Each row is a point. The ring and each string are closed loops that go straight from each point to the next, and from the last back to the first. Before rounding, they use only three directions, however many columns there are. Count how often each string passes through the ring. Passing back the other way cancels.

Ring:
array([[-0.035, -0.027, -0.280,  0.212],
       [-0.040, -0.159, -0.325,  0.391],
       [ 0.002, -0.232, -0.175,  0.389],
       [ 0.049, -0.215, -0.024,  0.177],
       [ 0.082, -0.157,  0.083, -0.044],
       [ 0.112,  0.013,  0.246, -0.298],
       [ 0.103,  0.101,  0.275, -0.277],
       [ 0.064,  0.147,  0.176, -0.143],
       [ 0.008,  0.096, -0.059,  0.026]])
String:
array([[ 0.001, -0.112, -0.124,  0.318],
       [ 0.018, -0.095, -0.102,  0.139],
       [-0.022, -0.258, -0.312,  0.385],
       [ 0.016, -0.146, -0.164,  0.104],
       [ 0.034, -0.093, -0.009,  0.173],
       [ 0.042, -0.210,  0.007,  0.319],
       [ 0.070, -0.302,  0.042,  0.245],
       [ 0.085, -0.258,  0.021, -0.052],
       [ 0.073, -0.145,  0.013, -0.134],
       [ 0.067, -0.078,  0.071, -0.037],
       [ 0.102, -0.053,  0.232, -0.099],
       [ 0.145, -0.010,  0.331, -0.435],
       [ 0.140,  0.043,  0.307, -0.523],
       [ 0.092,  0.032,  0.162, -0.297],
       [ 0.069,  0.022,  0.114, -0.130],
       [ 0.090,  0.111,  0.283, -0.127],
       [ 0.083,  0.143,  0.294, -0.076],
       [ 0.054,  0.063,  0.122, -0.008],
       [ 0.039,  0.050,  0.016, -0.072],
       [ 0.019,  0.184, -0.025, -0.167],
       [-0.010,  0.187, -0.097, -0.014],
       [-0.006,  0.083, -0.067,  0.198],
       [ 0.005,  0.002, -0.071,  0.193],
       [ 0.009, -0.043, -0.130,  0.086],
       [-0.052, -0.082, -0.415,  0.176],
       [-0.095, -0.155, -0.579,  0.406],
       [-0.040, -0.139, -0.265,  0.496]])
Times through: 0
String:
array([[-0.072,  0.001, -0.449,  0.182],
       [-0.028,  0.074, -0.186,  0.183],
       [ 0.006,  0.093, -0.011,  0.167],
       [ 0.027,  0.030,  0.000,  0.066],
       [ 0.026,  0.013, -0.068, -0.058],
       [ 0.018,  0.151, -0.053, -0.166],
       [ 0.014,  0.210, -0.005, -0.104],
       [ 0.007,  0.185,  0.010,  0.048],
       [ 0.010,  0.077, -0.005,  0.163],
       [ 0.014, -0.003, -0.059,  0.125],
       [-0.017, -0.028, -0.241,  0.099],
       [-0.075, -0.089, -0.495,  0.262],
       [-0.092, -0.183, -0.564,  0.447],
       [-0.063, -0.224, -0.371,  0.648],
       [ 0.013, -0.118, -0.058,  0.348],
       [ 0.021, -0.111, -0.103,  0.126],
       [ 0.005, -0.270, -0.236,  0.277],
       [ 0.019, -0.346, -0.160,  0.422],
       [ 0.039, -0.285, -0.017,  0.432],
       [ 0.042, -0.183,  0.014,  0.300],
       [ 0.036, -0.124, -0.031,  0.155],
       [ 0.028, -0.137, -0.110,  0.080],
       [ 0.006, -0.260, -0.234,  0.253],
       [-0.031, -0.353, -0.309,  0.652],
       [-0.033, -0.247, -0.272,  0.588],
       [-0.004, -0.119, -0.149,  0.320],
       [-0.004, -0.092, -0.191,  0.179],
       [-0.035, -0.077, -0.334,  0.165]])
Times through: 5

Ring:
array([[ 0.131, -0.147, -0.133, -0.398, -0.063, -0.007],
       [ 0.231, -0.071, -0.010, -0.378,  0.021, -0.103],
       [ 0.198,  0.052,  0.190, -0.061,  0.186, -0.153],
       [ 0.078,  0.050,  0.199,  0.123,  0.173, -0.095],
       [-0.117, -0.060,  0.048,  0.200, -0.001,  0.054],
       [-0.211, -0.146, -0.090,  0.149, -0.106,  0.151],
       [-0.239, -0.219, -0.228,  0.008, -0.156,  0.218],
       [-0.093, -0.220, -0.250, -0.230, -0.133,  0.152]])
String:
array([[-0.361, -0.269, -0.331,  0.053, -0.165,  0.323],
       [-0.240, -0.165, -0.176,  0.088, -0.018,  0.208],
       [-0.120, -0.138, -0.115, -0.009, -0.029,  0.119],
       [-0.077, -0.199, -0.181, -0.166, -0.179,  0.112],
       [-0.235, -0.297, -0.359, -0.173, -0.248,  0.261],
       [-0.237, -0.249, -0.325, -0.115, -0.103,  0.260],
       [-0.137, -0.187, -0.231, -0.133, -0.017,  0.177],
       [ 0.027, -0.251, -0.318, -0.493, -0.154,  0.115],
       [ 0.226, -0.216, -0.236, -0.678, -0.179, -0.024],
       [ 0.185, -0.095, -0.071, -0.390,  0.040, -0.053],
       [ 0.077, -0.048,  0.005, -0.129,  0.115, -0.021],
       [ 0.064, -0.079, -0.011, -0.139,  0.007, -0.016],
       [ 0.298, -0.026,  0.090, -0.348,  0.022, -0.178],
       [ 0.385,  0.068,  0.221, -0.294,  0.173, -0.265],
       [ 0.261,  0.110,  0.252, -0.064,  0.316, -0.201],
       [ 0.048, -0.025,  0.055, -0.022,  0.122, -0.026],
       [ 0.096, -0.074,  0.011, -0.159, -0.015, -0.043],
       [ 0.323,  0.003,  0.139, -0.318,  0.053, -0.209],
       [ 0.431,  0.067,  0.208, -0.375,  0.190, -0.282],
       [ 0.266,  0.015,  0.103, -0.273,  0.183, -0.154],
       [ 0.019, -0.055, -0.003, -0.056,  0.105,  0.012],
       [ 0.158, -0.131, -0.074, -0.364, -0.110, -0.049],
       [ 0.232, -0.217, -0.215, -0.661, -0.228, -0.040],
       [ 0.012, -0.225, -0.276, -0.415, -0.115,  0.109],
       [-0.126, -0.164, -0.191, -0.097,  0.006,  0.156],
       [-0.036, -0.110, -0.066, -0.067, -0.007,  0.058],
       [-0.072, -0.184, -0.168, -0.155, -0.137,  0.108],
       [-0.259, -0.288, -0.337, -0.108, -0.248,  0.265]])
Times through: 5

Ring:
array([[ 0.020, -0.093,  0.092,  0.098,  0.075, -0.255,  0.141,  0.196],
       [ 0.191, -0.045, -0.099,  0.067,  0.218, -0.226,  0.135,  0.250],
       [ 0.277, -0.004, -0.320, -0.036,  0.187, -0.080,  0.028,  0.127],
       [ 0.261, -0.007, -0.396, -0.095,  0.114,  0.030, -0.058,  0.008],
       [ 0.117, -0.068, -0.347, -0.129, -0.035,  0.163, -0.166, -0.169],
       [-0.049, -0.127, -0.205, -0.121, -0.178,  0.202, -0.208, -0.274],
       [-0.175, -0.153, -0.079, -0.113, -0.309,  0.187, -0.212, -0.332],
       [-0.256, -0.148,  0.045, -0.093, -0.411,  0.103, -0.164, -0.323],
       [-0.234, -0.131,  0.121, -0.038, -0.351, -0.027, -0.066, -0.195],
       [-0.137, -0.117,  0.150,  0.040, -0.164, -0.162,  0.050,  0.002]])
String:
array([[ 0.025, -0.124,  0.030,  0.078,  0.104, -0.148,  0.069,  0.131],
       [ 0.079, -0.061, -0.086,  0.008,  0.031, -0.126,  0.044,  0.078],
       [ 0.179, -0.012, -0.166, -0.001,  0.095, -0.171,  0.082,  0.147],
       [ 0.392,  0.029, -0.239,  0.077,  0.406, -0.314,  0.216,  0.415],
       [ 0.306, -0.031, -0.202,  0.073,  0.364, -0.216,  0.144,  0.319],
       [ 0.140, -0.087, -0.125,  0.038,  0.177, -0.103,  0.045,  0.137],
       [ 0.063, -0.070, -0.155, -0.042, -0.026, -0.019, -0.037, -0.030],
       [ 0.211, -0.002, -0.359, -0.108,  0.024,  0.023, -0.062, -0.033],
       [ 0.401,  0.089, -0.683, -0.233,  0.050,  0.145, -0.148, -0.107],
       [ 0.257, -0.035, -0.422, -0.099,  0.141,  0.096, -0.101, -0.027],
       [ 0.172, -0.073, -0.336, -0.082,  0.090,  0.109, -0.115, -0.065],
       [ 0.177, -0.051, -0.476, -0.180, -0.023,  0.248, -0.226, -0.225],
       [ 0.086, -0.061, -0.409, -0.194, -0.148,  0.258, -0.246, -0.298],
       [ 0.016, -0.064, -0.289, -0.164, -0.213,  0.175, -0.195, -0.271],
       [-0.008, -0.104, -0.108, -0.043, -0.081,  0.023, -0.072, -0.091],
       [-0.096, -0.167, -0.067, -0.044, -0.118,  0.122, -0.145, -0.185],
       [-0.033, -0.106, -0.097, -0.053, -0.122,  0.034, -0.084, -0.120],
       [-0.144, -0.113, -0.114, -0.135, -0.342,  0.158, -0.196, -0.326],
       [-0.321, -0.146, -0.040, -0.192, -0.595,  0.258, -0.293, -0.533],
       [-0.353, -0.195,  0.120, -0.086, -0.474,  0.149, -0.202, -0.391],
       [-0.183, -0.168,  0.088, -0.004, -0.200,  0.010, -0.075, -0.145],
       [-0.117, -0.130,  0.020, -0.022, -0.176, -0.008, -0.060, -0.118],
       [-0.125, -0.132,  0.049, -0.008, -0.170, -0.033, -0.042, -0.097],
       [-0.184, -0.163,  0.173,  0.047, -0.161, -0.097,  0.005, -0.046],
       [-0.239, -0.139,  0.238,  0.037, -0.277, -0.155,  0.033, -0.063],
       [-0.200, -0.086,  0.199,  0.012, -0.317, -0.202,  0.060, -0.047],
       [-0.085, -0.071,  0.091,  0.013, -0.178, -0.187,  0.065,  0.015],
       [-0.042, -0.096,  0.195,  0.122,  0.017, -0.321,  0.181,  0.214],
       [ 0.026, -0.120,  0.210,  0.192,  0.208, -0.370,  0.237,  0.349]])
Times through: 2
String:
array([[ 0.278, -0.045, -0.176,  0.078,  0.349, -0.207,  0.136,  0.304],
       [ 0.468,  0.086, -0.501, -0.069,  0.299, -0.129,  0.073,  0.225],
       [ 0.285,  0.028, -0.405, -0.103,  0.092, -0.020, -0.025,  0.035],
       [ 0.327,  0.062, -0.528, -0.171,  0.040,  0.053, -0.084, -0.045],
       [ 0.363,  0.043, -0.567, -0.160,  0.127,  0.091, -0.100, -0.028],
       [ 0.262, -0.034, -0.419, -0.095,  0.150,  0.087, -0.093, -0.016],
       [ 0.229, -0.052, -0.424, -0.111,  0.114,  0.143, -0.136, -0.076],
       [ 0.226, -0.029, -0.564, -0.214, -0.018,  0.287, -0.253, -0.250],
       [ 0.096, -0.040, -0.418, -0.204, -0.172,  0.236, -0.234, -0.293],
       [ 0.017, -0.084, -0.215, -0.105, -0.130,  0.108, -0.138, -0.178],
       [-0.022, -0.124, -0.130, -0.056, -0.084,  0.086, -0.116, -0.139],
       [-0.031, -0.096, -0.155, -0.093, -0.169,  0.091, -0.130, -0.187],
       [-0.114, -0.105, -0.185, -0.164, -0.337,  0.208, -0.231, -0.360],
       [-0.123, -0.090, -0.170, -0.170, -0.375,  0.182, -0.217, -0.361],
       [-0.352, -0.165, -0.041, -0.204, -0.623,  0.307, -0.331, -0.584],
       [-0.388, -0.205,  0.108, -0.112, -0.533,  0.204, -0.248, -0.463],
       [-0.406, -0.143,  0.055, -0.192, -0.715,  0.215, -0.276, -0.563],
       [-0.247, -0.111,  0.013, -0.126, -0.477,  0.092, -0.164, -0.348],
       [-0.091, -0.110, -0.021, -0.042, -0.186, -0.003, -0.065, -0.126],
       [-0.135, -0.163,  0.119,  0.046, -0.093, -0.074, -0.004, -0.027],
       [-0.240, -0.152,  0.218,  0.031, -0.267, -0.114,  0.006, -0.087],
       [-0.224, -0.166,  0.293,  0.098, -0.163, -0.202,  0.079,  0.031],
       [-0.210, -0.111,  0.293,  0.078, -0.235, -0.277,  0.123,  0.051],
       [-0.064, -0.068,  0.070,  0.013, -0.152, -0.183,  0.065,  0.025],
       [ 0.001, -0.073, -0.048, -0.016, -0.084, -0.091,  0.008, -0.007],
       [ 0.017, -0.097, -0.009,  0.033,  0.016, -0.125,  0.043,  0.069],
       [ 0.083, -0.118,  0.118,  0.171,  0.262, -0.311,  0.201,  0.333],
       [ 0.077, -0.100, -0.006,  0.078,  0.145, -0.176,  0.093,  0.173],
       [ 0.082, -0.068, -0.105,  0.001,  0.037, -0.097,  0.025,  0.061],
       [ 0.111, -0.096, -0.061,  0.064,  0.173, -0.144,  0.074,  0.165]])
Times through: 2
